Rows are points. Before rounding, the points of a table are all equally far from one centre. They may lie mostly on one side of it. Write the centre, to within rounding.

Points (7 x 2):
[[  8.0  31.6]
 [  6.7   3.3]
 [ 12.6  23.5]
 [ -7.2  38.1]
 [  8.0  31.6]
 [ 11.6  26.1]
 [-15.9   0.3]]
Centre: [-6.7 18.1]

Points (14 x 9):
[[-17.7  -1.4 -10.4 -12.9  25.4  26.9 -16.5   8.1 -38.5]
 [  2.4   3.2 -27.9  -5.1   5.6  10.2 -20.4  10.7 -33.6]
 [ 16.4 -15.5  -7.2 -17.0  -8.3  12.9  23.8  20.1  -5.7]
 [-26.3  -5.9  -0.4  -4.5   3.6  21.1  -6.4  26.4  15.8]
 [ 25.2  25.5  -0.6 -28.3  30.4  25.4  14.2  11.4   9.7]
 [-22.9  11.6  -4.2  -7.1   9.3  15.1 -17.1  26.8 -10.9]
 [  7.4 -21.2  12.8   0.0  24.3  22.9 -18.9   1.9 -35.0]
 [  8.9 -18.4 -27.1  -3.7  34.7  45.7  -2.5  16.8  14.9]
 [-17.6  -1.7  22.3  12.5  28.1  41.6 -13.5  -7.4 -18.0]
 [  3.6  -6.2 -10.8   2.6  19.7  16.7 -20.7  35.8   1.5]
 [-11.3  -3.5 -14.5  12.1  52.5  14.4 -14.5  23.6   2.3]
 [-12.1 -19.2 -20.4   6.8  35.7  43.1 -14.7  16.6  -5.8]
 [-10.2   8.7 -20.9 -15.7  12.6  21.4 -21.4  24.3 -17.5]
 [ 16.2 -21.2  -9.4  14.3  26.4  54.7  -9.5   0.1  -3.7]]
Centre: [  0.3  -1.4  -8.1  -2.6  21.5  14.1   4.6 -11.6   0.5]

Points (23 x 20):
[[-26.7  11.0  22.2   8.7   8.9   4.3  15.3 -10.5   9.8   8.8 -27.8  12.4
   31.6  49.2  -7.1  -9.3  22.6   1.3   8.3  25.3]
 [-43.0  -1.0 -11.3 -16.3  11.1  18.4  12.6  22.5  -1.4 -11.0 -31.0   0.1
   25.1  23.9 -10.8  20.8   4.7 -32.0  22.2  -3.1]
 [ -8.2  14.2   9.9  -5.1   9.3   3.2 -29.7   7.5   4.0  10.0  -5.2 -10.8
   25.4   4.6   6.6  22.8  36.7 -48.5  11.1  -5.6]
 [ 18.5 -10.2  27.9  21.2  -6.6  13.3   0.7  17.4 -19.2  24.1  -9.1 -47.1
    6.4  32.8 -16.7 -28.3   5.9  -7.5  10.0 -18.0]
 [ -4.9  10.1  -8.5  -1.2  -5.1  48.6  16.5  23.3 -22.2  22.7  -2.2 -13.3
   16.4  14.8   0.8   9.9  12.3 -38.4   3.2   2.7]
 [-35.9  -2.1   6.5  19.7   9.4  -8.5  -2.7  -2.8   5.6   7.3 -42.7 -41.7
   -0.2  29.4 -10.9  38.9  31.7 -36.6  10.0  -8.0]
 [-37.1  23.3  -2.8   5.8  -1.9  13.7  -3.6   8.2 -13.6  22.1 -21.6  -2.2
   20.4  18.5  -2.2 -10.0  -4.1 -17.8 -10.8 -40.2]
 [ -5.2  17.7   9.0 -21.9  -3.2  16.1   7.2   6.0  -2.7  24.0  -5.8 -35.8
   10.4   6.6 -39.8  -3.6  -0.7 -40.7  11.6  25.2]
 [ 13.0 -11.2  11.1   7.4  13.3  32.6   7.5  -8.6  15.4  28.0 -17.4  -7.2
   40.3  34.6  15.0 -11.3  15.9 -23.7  28.0  11.6]
 [-12.0  20.3 -19.8  13.2  19.4  24.5  13.8 -19.7   4.3  23.4  -1.3 -51.8
  -20.7  24.4   2.8   1.0  -8.3 -19.9   4.9  13.0]
 [-29.4  21.9 -23.8  11.4   8.5  36.2  -9.1  -2.4  -4.7  35.9 -27.7 -30.0
  -17.5   8.3  -9.6  14.7  35.2 -28.8  -0.7  -6.0]
 [-30.5  -0.3  -8.2 -21.2  22.4   6.4 -24.6   7.9 -20.3   6.0 -27.1 -39.2
  -12.5  26.8  -4.8   2.4  -5.1 -23.0  40.8  21.0]
 [ -2.7   7.3 -15.3  16.3  16.4  17.7  14.7 -24.2  -0.9  20.8  -0.7 -22.2
   -9.9  -8.9  25.4 -15.1   9.9 -37.6   7.9   4.1]
 [ -4.7  -5.9   0.8  18.8   1.3   8.2  19.4   3.6   8.4  21.2 -15.3   2.2
   37.2  14.9  -2.8  17.4  29.0 -38.7   7.9 -27.1]
 [-27.9 -17.0  -3.0 -20.7   9.7  44.0  -8.8  10.8 -14.9   8.8 -29.8 -40.9
   11.9   0.6 -23.1 -12.2   3.1 -25.2  29.2  -3.9]
 [-21.4  12.9 -16.9 -10.0  29.1  18.6  -9.0   9.0  -8.6  20.8  -8.0 -51.2
    1.6  -3.8  -3.0 -11.9  15.3 -34.0   2.4  14.7]
 [-26.2   7.7  28.6  28.6   9.1  27.8  -4.1  -3.3 -25.4  10.6 -21.7  -5.2
   14.0   2.7  -3.4  12.5  20.3 -31.7  -6.3 -33.7]
 [ 17.2 -12.8   7.5  29.3  13.0 -15.6   5.3  31.3 -16.7   2.4 -29.8 -39.2
    9.3  30.0 -12.0  20.2  24.4 -21.8  -0.3  -5.6]
 [ 12.8  -1.0   2.6   3.8   5.6  32.4 -25.7   8.6 -10.8  28.5 -17.4  -8.1
   28.5   1.5  22.6  13.1  20.7 -33.7  25.1   2.0]
 [-21.2  -2.1 -19.2  -9.8  17.5   9.6  -0.5  -5.6 -15.5  19.3  -8.5 -18.2
   33.1  17.2  -7.8  -3.5   5.0 -24.4  42.4  -9.5]
 [-15.9   1.5  -6.0 -11.0  22.7  -4.6   3.0  -9.8  -4.7  23.5   0.3 -17.2
   38.6  20.0   0.2  19.2  18.0 -17.1  -8.7  -0.7]
 [-27.1  -0.5 -14.3  28.2 -10.0  24.3  -1.4 -13.5   0.8  25.7   9.4 -23.7
   10.4  25.0 -19.7  26.3   8.9 -26.1  -8.1 -23.1]
 [ -6.2   2.4   1.0  30.5  11.8   5.7  18.2   9.4 -10.2  26.8 -36.0 -13.4
    2.7  -6.7 -21.2   0.4  -9.1 -48.7  35.3 -13.6]]
Centre: [ -9.1  -3.4   8.3   9.3   2.5  13.5  -6.5   5.5   8.7   6.5 -22.0 -12.9
  -7.4  19.3  -6.7  -0.9   6.6 -14.2   7.9   3.0]

Points, 28 rows:
[[ -1.2 -30.4  -6.5  21.6 -29.3 -11.6 -12.9  25.9 -23.1 -22.9  -3.5 -15.9
   20.9   0.9  -4.1  11.6  25.7  -3.1 -16.2   5.7  36.4   1.5  11.9   8.5]
 [ -1.0  12.4 -13.7  11.4   3.3   0.2  -0.5  48.9 -13.5  -8.0  10.8 -25.8
   26.6 -15.4  22.7  21.1   8.0  10.4 -19.8  -1.3  36.1   4.2   2.4  -4.3]
 [-19.0  -1.6 -15.4  28.0 -22.2  -1.7  13.9  39.4  -1.9 -12.9   4.6 -22.9
   16.0   6.8  13.8  37.8  20.4   5.1 -20.9   7.7  35.6  11.9   7.4   9.2]
 [-12.6   8.2  -5.0  39.4  -0.8   4.3   8.8  51.0  -9.1 -23.9   7.4 -22.3
   10.3 -14.3 -16.8  31.9  35.7  -0.7 -12.2  -5.9  24.3   3.9   5.1  -1.9]
 [ -4.4  -1.8  -0.1  13.9   4.3   6.7 -10.3  37.7 -15.3  -5.3  -1.1 -16.0
    8.9 -26.0   9.1   6.8  39.7 -10.1 -16.9 -16.8  48.3  18.7   9.0  -8.7]
 [-13.4   9.9  -6.9  49.1  -9.3  -3.8  11.9  23.6 -27.7 -15.2 -15.4 -43.7
   16.0 -25.4   4.6   9.7  16.2  -8.6  -5.4   4.4  32.4   1.8   5.4  -2.7]
 [ -8.1 -30.2   0.9  21.0  -7.5   6.2 -20.2  21.0   6.6 -23.2  -2.3 -32.0
    7.0  -5.3  -4.3  14.6  26.0  18.4 -24.4  -4.9  47.5  18.8   5.1 -10.0]
 [ -6.2  19.7 -14.5  21.6 -29.0  -7.0   4.1  55.9  -1.7 -21.9 -24.9 -26.6
    6.3 -13.4  -4.2  -6.6  16.4  -4.1 -12.3  -5.0  39.3   9.4  -0.4  13.8]
 [ -5.6   0.8  13.6  30.2 -17.0   2.3  -7.2  42.0   4.1 -23.9  -1.1 -23.5
   26.6 -16.1  -2.2   9.6  25.7  -2.3 -28.0  12.8  31.7   8.9  -7.3  -1.7]
 [ -3.0  -8.6  -2.9  32.7  -3.7   4.1  -0.2  51.5  -8.4 -15.5   7.1 -14.3
    6.4  -8.8  -3.9  38.7   5.7  -6.3 -14.3  -0.4  53.8  29.1  -1.3   1.2]
 [-23.9  -1.3 -19.8  30.2 -22.2   5.1  -5.3  33.5 -40.8 -29.0 -18.2 -33.1
   10.5  -9.0   1.3  19.3  18.3  -1.1 -24.8  -1.5  38.9  25.6   3.0  -1.2]
 [-23.0  -6.3 -38.7  30.4 -10.1  -5.5   3.5  22.7 -22.0 -25.0   1.0 -30.6
    8.1 -16.4   2.0  -0.5  34.7  18.5  -4.7 -17.3  25.8  -9.0  11.3  -4.2]
 [  1.0 -26.3 -16.3  34.0 -26.8  -3.4   0.9  11.0  -2.8 -27.0  -9.5 -34.4
   11.7   2.1 -15.0  19.9  17.2   9.5 -15.1  -4.8  47.3  25.1   7.9  -6.4]
 [  2.9   7.7  -9.2  26.3  -6.4  -5.3  -9.8  39.9  -5.6 -35.0  -1.2 -43.7
   -5.4  -6.3  -7.4  13.0  31.4   8.2  -2.9  -7.5  58.2  -3.1   6.4   2.2]
 [  1.2  13.8  -9.3   3.9  -9.7   0.8 -20.2  33.9 -22.0 -27.5  -2.1 -28.4
    2.8 -20.0   3.5  27.8  40.3  20.9 -21.5  -4.7  28.0  13.0  23.4  12.2]
 [ -2.7   2.3 -34.3  33.4  -4.7  12.6 -22.0  47.2 -13.7  -8.0  -8.4 -17.9
    8.6   1.1   3.1  25.1  23.4   7.7 -19.9   8.0  42.0  14.5  15.8   8.5]
 [ -3.5  -2.4  -4.4  20.3  -3.5  -4.1 -10.1  34.8 -27.4 -10.4  -0.8 -14.8
    7.5 -48.4  17.1  14.1   5.9  15.0 -15.7 -23.2  22.8  12.6   6.0  -0.8]
 [-10.7  -6.3  12.1  24.7 -28.0  23.0 -11.7  36.7  -0.8 -26.0 -19.8 -29.3
   15.0   1.1   7.5  10.4  19.6  11.9 -13.6 -10.8  27.9   8.8  17.9  -1.4]
 [-12.2  -3.6 -23.2  28.4  -5.9  19.3   5.9  35.1 -14.3 -17.3  -0.8 -38.8
   27.5 -30.1  10.5   7.3  18.0  15.6  -4.4  -7.2  31.8  19.3   4.3 -11.0]
 [ -8.1 -23.1 -13.3  19.8 -24.9 -12.5  -5.7  38.1 -14.9 -10.7 -14.3 -12.8
    4.3 -13.6   1.3   1.2  19.2  -7.6 -11.6  18.5  47.8   7.5   8.3   2.0]
 [ -1.3  -7.4  -3.4  46.0  -4.5  19.5   8.4  31.3 -33.3 -29.4   2.0 -12.0
   37.4   2.7 -14.6  12.9  15.3  11.4 -24.6  -0.4  37.8  26.2  -5.2  10.0]
 [ -5.3 -23.9 -11.7  26.6 -15.3   3.1   9.0  54.6 -27.6 -12.1  -3.5 -22.3
    2.5  -6.1   7.3  -3.1  12.7  -5.4 -12.1  -2.4  25.0  14.8  19.0  -0.4]
 [-10.1  -6.8  -9.6  17.2 -19.2  21.5  -9.9  41.1  -1.8 -27.0  -5.1 -13.9
   11.2 -10.2   2.5  18.7  25.9   0.8 -34.0  -6.0  46.6  10.6   6.9  -5.1]
 [-29.4  -4.0  -8.8  40.4  11.8   9.8   1.0  32.8 -20.2  -4.6  -4.9 -38.1
   -4.3 -21.5  -8.7   1.8  18.7 -14.5 -38.3   6.3  28.2  33.6  11.0   1.8]
 [ -1.3  -0.6 -12.9  31.5 -10.0  14.5  -7.0  34.0 -24.3   2.3 -13.6 -35.3
   13.6 -15.8   7.9  27.7  13.5   7.2  -4.2 -25.1  25.7   5.2   4.0  -8.0]
 [-12.2 -15.6 -21.1  24.9  -7.0  13.2  14.0  46.9 -13.4  -2.7 -18.9 -32.8
   19.5 -17.8  -2.6  13.2  13.2   6.8 -13.5  -3.4  30.4  18.4   9.3  -1.1]
 [ -7.9   0.9 -23.9  27.7 -19.1   8.0  14.1  38.2 -20.6 -12.4   3.4 -45.2
   21.1  -7.4  -1.4  -1.0  14.1   7.2 -34.0  -2.3  28.1  11.9  22.4   1.3]
 [  8.5  -3.2  -5.2   6.3 -11.4   6.0   7.9  26.3 -10.8 -15.9   2.2 -25.8
   26.6 -11.3 -18.6  23.5  34.0  22.3 -25.2   4.9  45.5  19.4   2.4  -2.7]]
Centre: [-14.3  11.2  -7.0  17.0   0.2   2.0  -6.1   9.2 -10.4 -16.9   6.4 -14.0
   0.3  -1.1 -10.3   1.0   3.1   4.5  -3.2  -3.9  24.6  19.5   2.5  15.7]
